Every row gives one point. The points of each table are mixes of a few directions, plus a little noise. How many directions does each table use, and how many do they share? Where both have some left over, give the other angles between the two spaces (their principal angles), to ten degrees, smallest first.

First (7 x 3):
0:  10   3   2
1:  27  10   2
2:  96  37  11
3: -44 -16  -5
4:  15   5   3
5: -54 -21  -6
6: -52 -19  -5
Second (5 x 3):
0: -68 -24  -9
1: -20  -8  -2
2:   8   1   0
3:  -6  -1   0
4:  89  33  10
Directions: first 1, second 1, shared 1

First (8 x 6):
0:  24  75 -42   6 -21 -20
1:  16 -39 -22   8  -4 -24
2:  18  63 -18   8 -33 -30
3: -11 -36  34   1  -7  -8
4: -32  -2  30 -18  38  60
5:  16 -75 -25   7  10 -21
6: -32  46  27 -19  32  66
7:   1 -33  15   6 -14 -23
Second (9 x 6):
0:   22    3   17   99   -3   54
1:   -1   -1    1  -13  -13   24
2:   -2    2  -11   22   65 -131
3:   -8   -2   -2  -46  -22   27
4:   -1    1   -5    7   31  -65
5:   -3   -2    2  -30  -33   57
6:   -1    0   -1   -7    1   -7
7:    2    0    2    5   -6   16
8:   -6   -2   -2  -35  -20   26
Directions: first 3, second 2, shared 0; angles 60, 90

First (10 x 8):
0:  -2 -15 -19  28  35  -5  43  36
1:  22 -13  16 -30  -2  24  20  43
2:  42  19  -4  75 -24  48  14 -20
3:  31  10   2  -6 -66  46 -38 -22
4: -16  20  13 -65 -10  -4 -40 -13
5: -24 -36  31   3  -2 -60 -12 -35
6: -17   3   5  16  69 -27  46  25
7: -43  22  12 -21  17 -49 -39 -52
8:   0  28  21 -33  27   9   4  11
9:   5 -38 -77  33 -42  17   3  29
Second (10 x 8):
0: -24 -50  31  14  20   4  33 -58
1:   7 -58  36 -31 -47 -30 -10  46
2:   2   4  25 -29   6 -33  -6  32
3:  18  45 -25 -14   9  23 -12 -20
4: -24  58  20  -2  64 -65   2  66
5:   5  42 -40  22  11  32  -3 -23
6:   9   5   7 -21  14  13   3 -41
7:   5 -14   4  -6 -18  -6  -5  18
8: -29  22 -46  77  22  32  21 -27
9:  30 -55 -12 -12 -83  31 -21   4
Directions: first 5, second 4, shared 2; angles 30, 60

First (10 x 11):
0:   -8    4   37   32   59   -4   -6  -37   10  -16  -30
1:   -2    0    8    6   13   -1   -2   -8    2   -3   -6
2:   16  -11  -76  -64 -122    8   11   74  -21   33   60
3:  -16   10   73   62  116   -7  -11  -71   21  -32  -57
4:    6   -4  -27  -23  -43    3    4   26   -8   11   21
5:    7   -4  -34  -28  -53    4    5   32  -10   15   26
6:    6   -4  -26  -22  -41    2    4   25   -7   11   20
7:   -5    3   23   19   37   -3   -3  -23    7  -11  -18
8:    4   -2  -17  -14  -28    2    3   17   -6    8   13
9:   -8    5   39   33   63   -4   -6  -39   12  -17  -31
Second (10 x 11):
0: -17  30 -47 -54 -63 -27   4  58 -28   4  15
1:  -6  19 -13  -3 -28  -9  -4   4 -23  27   9
2:  -9 -26 -49 -13   7  15   4  73  44 -74  -6
3:  23   6  33 -10  26   2   7 -43   0 -14  -8
4: -12 -41  53 -54  20 -27  18  19  19  -5  -4
5:   1  -2 -32 -23  -4   4   5  39  16 -49  -3
6:  -6  49 -11  -4 -58 -22 -10 -18 -61  69  20
7:  -8 -37   5  16  29  12   1  19  34 -19  -9
8:  23  15  11  88  34  39 -18 -81  -2  19  -7
9:   7 -13  51  57  38  14 -11 -68   0  44  -6
Directions: first 1, second 4, shared 0; angles 30

First (10 x 12):
0:  41  17  -3  12  17   8 -23 -27 -28   5 -16 -24
1:  70  80  14 -41  17  35  24   5 -30 -10 -32   6
2: -50  -3  18 -37 -31  -6  53  54  43 -11  21  51
3: -65 -72 -12  36 -16 -31 -19  -1  28  10  27  -5
4:   9  48  22 -52 -10  20  53  39  11 -14  -6  42
5:  53   8 -16  29  29   6 -47 -49 -40  10 -19 -45
6: -67 -36   6  -7 -28 -20  28  37  42  -4  27  33
7: -18 -10   1  -2  -8  -6   7  10  12   0   7   8
8: -37 -58 -13  40  -4 -24 -30 -14  10  10  17 -19
9:  67  22 -10  24  36  11 -48 -52 -50  11 -27 -50
Second (11 x 12):
0:  -15   10   -4   -5   28   27   25   -8   -2    3   21  -34
1:   18    9  -19  -11  -30   20    7  -26  -21   38 -104   11
2:   38  -27  -42    2  -51    8  -30    6    0  -73   -2   36
3:   71   59    2  -12   41   -1  -21  -19  -12  -34   44   -8
4:  -58  -37  -55   -8  -16   -2   26  -28   56   -9   25    9
5:  -23  -41   27   21  -24  -10  -12   48   -8  -11    9    9
6:   12   29  -30  -19   13   14   16  -45    7   18  -24   -7
7:   12   11   33    6    1  -23  -15   13  -13   26  -20   11
8:   15  -29    1   14  -21   22  -16   39  -20  -59   23    0
9:  -12    7   66   15   13 -100  -38   26   27   43   39   41
10:  -57    9   21   -3   47   46   58   -5  -14   59   -9  -68
Directions: first 2, second 5, shared 1; angles 90

First (10 x 18):
0:   35  -15   15   37    1   24   35  -35   24   -8  -19  -12  -45  -21   16  -21   13    3
1:  -22   18  -14  -12   15   29   29   -6   29   41   15   16   13   27   45   -6   21  -25
2:   40    1   48   65  -56  -17  -15    1  -20  -55    9  -20  -49  -37  -69    3  -39    9
3:   29  -29  -36  -52   52   20   31  -15   16   24  -35  -10   10    2   74  -14   48   14
4:  -68   -3   -4   30   53  -10   -7  -64   11  -16  -39   15  -16   -4    2   -2    6    3
5:  -15   -7  -34  -75    9  -37  -54   57  -12   14    1   16   47   13   -3   26    1   26
6:  -72   42    7   21  -32  -19  -45   28   14   14   42   38   10   16  -40   25  -33  -16
7:  -22   11    5  -30   26  -12    0  -22 -107  -27   11  -33   78   46  -18   -7  -18  -41
8:   47   18    1   -3  -54   32   26   54   55   52   42   11  -21    0   27    0   12   -7
9:   53  -31   13   14  -14  -17  -11    1   -6  -41  -26  -21  -36  -39  -25    2   -5   35
Second (10 x 18):
0: -31   5  -7 -13 -14 -23 -32   7  17  17  12  20  10  -4 -14   7 -23 -27
1:  67  12 -12 -25  23  54  68   2 -34   7   8 -35  17  44  51 -26  49   1
2: -72  40   6   3 -15 -14 -21  -5 -19  18  41  22  43  33 -27   4 -38 -67
3:  56 -45 -25 -43  -6 -14 -17  24  50  15 -29  -1 -30 -46  25   2  17  30
4:  17   5  -5  35  17   4 -13   3  18 -38 -28  10 -63  -7 -19  11  27  79
5:  40 -14 -27 -52  -5   1   1  22  24  29   0  -2   5  -6  30  -7  14 -11
6: -14 -39  40  57  -1 -18  -1 -28  -5 -39 -36 -13 -23 -51 -22   9 -17  42
7: -46  31 -14   0 -10 -21 -45  12  18   6  18  36  -8  14 -32  14 -18 -14
8:  83 -38  -1 -45   8  35  67  -1 -20  21 -10 -49  30  -4  67 -27  30 -13
9: -98  43  42  81   1  -8  -8 -36 -49 -35  23  13  17  30 -58  12 -40 -20
Directions: first 5, second 4, shared 2; angles 30, 80

First (10 x 24):
0:  -44  -31   10   -6   27  -25   24    2    4    9   42  -56   -3   -1  -14  -13    2  -11  -18   -5  -10   13  -16  -22
1:  -40  -59   29  -14   31  -34   27    8   19    1   60  -67    6  -12  -20   -5    7  -38  -14   -3  -19   40  -25   -7
2:   67   -1   14  -13    7   26  -56    3   44    7  -43   86   33   15   -9   24  -14   38   38   26  -48   12   37    3
3:   69   53  -26    2   23   27  -17  -12  -15    9  -18   43    8   13   35   11   22   28   -8  -38  -35  -35   22  -84
4:   -7   32  -22   10   -6   11   -9   -6  -15   11  -29   21  -10   16    4  -10  -13   42   -1    5    8  -33   16  -14
5:  -26   14  -12   10  -19    1    5   -1  -15    1  -15   -2  -14    3   -1  -11  -11   14   -2    9   27  -18    0   19
6:   73   63  -15   27 -130   55  -37    4  -27  -54 -102  114  -11  -29   28   31   -8  -32   54   28  102  -12    7  164
7:  -12  -26   12  -11   27  -13    1    2   18   11   21  -17    9    6  -14   -3   -2    6   -3    3  -28   14    0  -23
8:  -20  -21    8   -4   17  -20   29    1   -6   -4   44  -55   -3  -13    3   -4   17  -36  -21  -21   -1   15  -24  -19
9:  -59  -24    2    0   20  -28   33    1   -8    9   40  -66  -12    0  -12  -20   -1   -7  -24   -5    5    3  -18  -18
Second (9 x 24):
0:  42 -33  38 -25  -1   9 -10   6  49   0  -6  12  25  -3  -7  15  10 -29  17  -6 -30  20   3  32
1:  42 -41  53 -38 -13  27 -50  -8  95  53 -55   2  31  21 -38 -20 -45  25  21  -4 -58 -20   7  53
2: -58   6 -12   4  10 -10  21  10  -7  -1 -13  24 -14  32  -7  -6   3  45   4  35  14 -17  36  -1
3:   6 -17  16 -11   6  -2  12  11  17 -15   5  19  10   3   1  16  22 -17  11   8  -6  17  14  16
4:  17  18 -14  11 -13   8 -27 -20 -15  23  -4 -37  -6 -16  -1 -21 -34   6 -16 -26   0 -19 -33 -18
5: -78  22 -33  18  16 -21  42  14 -43 -20   6  26 -26  27   7   0  20  40  -3  40  37 -11  36 -20
6: -66  28 -44  30  23 -33  70  23 -81 -64  50  28 -29  -1  35  29  64 -15  -9  30  58  25  23 -38
7: 130 -22  36 -15 -21  24 -48 -21  30   4  22 -47  36 -65  11  14  -6 -98  -4 -75 -38  37 -72  11
8: -36  37 -39  26  -6  -3  -9 -15 -44  20  -6 -27 -25   3   0 -30 -34  43 -21  -3  23 -35 -14 -35
Directions: first 4, second 3, shared 1; angles 30, 80

First (11 x 32):
0: -69   9  30 -21  80 -82   7  -6 -11  -5  93   4   9 -36  62  67  43 -30  -1 -59  12   9  34  14 -46  51  -9  23  25  -1  70  32
1:  33  -3 -15   2 -40  45  -5   6   4   6 -42  -1  -5  12 -31 -36 -25  17   6  40 -13 -10 -17  -3  33 -29   7  -9 -16  -2 -39 -12
2: -42 -46  -6 -44 -18 -21 -13 -33 -47  15  12  -6  43   7  -6 -15 -22  14 -27  10   7 -27  34 -45  24 -17  -3 -29  23 -15 -30  29
3:  81  69  -2  62   6  55  23  53  72 -18 -38   8 -67  -4  -9   3  20  -9  46  12 -21  37 -63  66 -14   9  14  41 -46  19  24 -52
4: -12 -51  -7  25 -24 -46   1 -45 -32 -17 -33 -10  45  54  -6 -16 -16  -7 -52 -48  47 -10  20 -62 -45   4 -18 -46  34  12 -18  10
5:  42  23  -6  24 -14  37   8  22  28  -4 -29   2 -26   5 -16 -14  -2   8  17  15 -11   8 -30  24   5  -8   8  12 -22   5  -7 -23
6: -14 -47  -5  15 -25 -41  -3 -41 -31 -10 -24  -9  41  43  -5 -15 -14  -2 -46 -36  36  -9  23 -55 -30  -1 -14 -39  32   7 -18  10
7: -82 -12  17 -79  48 -39 -14  -6 -37  25  91   1  25 -54  36  35  14  -2   1   7 -17 -19  52  -1  31  10  -2  13  18 -27  24  48
8: -33 -36   2 -18   2 -36  -6 -27 -31   2  15  -5  34   8   7   2  -4   1 -26 -20  19 -12  27 -34 -12   4 -10 -22  22  -4  -4  20
9:  70  32 -15  36 -34  70   4  30  43  -5 -58   3 -38  10 -34 -29 -13  15  28  39 -21  11 -47  33  22 -23  14  12 -34   9 -25 -39
10:  28  61   4  -4  21  49   3  50  44   7  18  11 -51 -44   3  15  16   1  55  42 -43  16 -32  67  33   0  19  51 -39  -1  20 -18
Second (11 x 32):
0:  -13  -21   19  -23  -13   65   30  -12   25    5   28  -40  -10  -40  -24  -47  -11   13   25   56    3  -22    8  -17   48    0  -10  -39  -32   13  -15   35
1:   -2   -9   16  -20   -7   23   12   -6   11   -1   10  -23   -7  -18   -7  -27   -8   11   15   25    3  -25   -5  -10   21   -3   -6   -8  -19    3  -10   18
2:    2   16  -29   39   12  -42  -21   11  -20    2  -17   42   14   32   12   49   16  -21  -28  -45   -6   46   11   18  -39    7   12   13   36   -5   18  -33
3:  -34  -14  -44   61    0   63   22    1   11   23   32   20   15  -16  -34   19   17  -31  -19   22  -12   93   64    7   17   23   11  -80   22   27   18   -7
4:   40   17   51  -70    0  -76  -27   -1  -13  -27  -39  -21  -17   20   41  -21  -20   36   21  -28   14 -108  -75   -8  -22  -27  -12   95  -25  -32  -20    6
5:  -25    1  -58   79    9   18    1    9   -7   20   13   49   23   13  -18   54   26  -41  -38  -18  -15  111   60   20  -17   24   18  -55   45   18   29  -32
6:   18   -9   59  -80  -13    8   10  -13   16  -16   -1  -59  -25  -26    7  -66  -28   42   43   37   15 -108  -51  -24   33  -21  -20   35  -53  -11  -31   41
7:   11   16  -11   14   10  -50  -23    9  -18   -5  -22   28    7   30   19   34    8   -8  -17  -42   -2   12   -9   12  -36   -1    6   32   22  -11   10  -25
8:   -5  -18   30  -39  -13   50   25  -12   22   -1   20  -45  -14  -36  -15  -52  -16   21   30   51    6  -46   -8  -19   44   -6  -13  -19  -38    7  -19   37
9:  -19    6  -54   74   11    1   -6   11  -11   16    5   51   22   20  -10   57   25  -39  -38  -28  -14  101   50   21  -25   21   18  -38   47   13   28  -35
10:   26   15   24  -34    3  -59  -23    3  -14  -16  -29   -2   -7   21   29    0   -8   17    5  -30    7  -55  -45    0  -24  -15   -5   63   -5  -21   -8   -6
Directions: first 3, second 2, shared 0; angles 50, 90
